Each point is reached from the start by the listed moves, each made 0, 1 or 2 times, or once backwards (-1), plus a little noise. Is the number of moves made odd or even? Then give how often each move was made.
In the rows, zero is written as 100.

Moves:
(1): 98, 84, 84, 100, 119, 115
(2): 77, 100, 97, 110, 121, 72
(3): 88, 113, 99, 94, 109, 101
Start: 91, 100, 97, 99, 97, 105
Points:
102, 113, 99, 83, 85, 134 => even (0, -1, 1)
112, 84, 84, 89, 94, 148 => even (1, -1, 0)
17, 93, 55, 106, 195, 81 => even (2, 2, 2)

Moves:
(1): 100, 91, 103, 96, 116, 100, 89, 91, 106, 108, 94, 111, 85, 80
(2): 90, 104, 111, 101, 109, 79, 105, 90, 95, 101, 104, 97, 100, 96
(3): 109, 83, 96, 96, 103, 100, 100, 96, 97, 109, 104, 97, 104, 109
(4): 104, 97, 96, 103, 92, 94, 97, 97, 97, 100, 106, 106, 94, 98
(5): 97, 97, 95, 109, 95, 79, 104, 103, 80, 95, 98, 88, 76, 84
(6): 113, 99, 108, 104, 101, 99, 97, 96, 105, 106, 110, 102, 107, 103
(7): 113, 88, 94, 98, 105, 101, 89, 100, 88, 108, 95, 104, 105, 91
(8): 109, 104, 112, 97, 110, 110, 90, 93, 83, 111, 108, 101, 103, 111
(9): 105, 99, 119, 110, 106, 89, 104, 90, 79, 93, 114, 104, 93, 86
(10): 91, 114, 116, 91, 104, 107, 96, 92, 111, 96, 87, 98, 83, 103
(11): 90, 112, 92, 100, 100, 88, 109, 108, 108, 83, 92, 101, 87, 90
Start: 94, 98, 101, 82, 101, 101, 92, 99, 97, 111, 99, 90, 108, 92
Points:
51, 116, 98, 51, 95, 81, 101, 80, 139, 98, 70, 80, 50, 119 => odd (0, 1, 2, 2, 0, -1, -1, 0, -1, 2, 1)
107, 88, 129, 59, 129, 103, 42, 58, 48, 137, 83, 97, 32, 74 => odd (1, 0, 1, 2, 1, -1, 1, 2, 0, 2, 0)
102, 123, 188, 73, 141, 66, 107, 51, 81, 115, 120, 67, 99, 124 => odd (-1, 2, 2, -1, 0, 2, 0, 1, 1, 2, 1)
152, 80, 127, 111, 99, 51, 94, 79, 5, 119, 156, 67, 73, 102 => even (-1, 0, 2, 1, 2, 2, 0, 2, 1, 0, 1)
80, 125, 160, 76, 147, 87, 61, 68, 86, 116, 64, 83, 9, 32 => even (2, 0, -1, -1, 2, 1, 0, 1, 0, 2, 0)
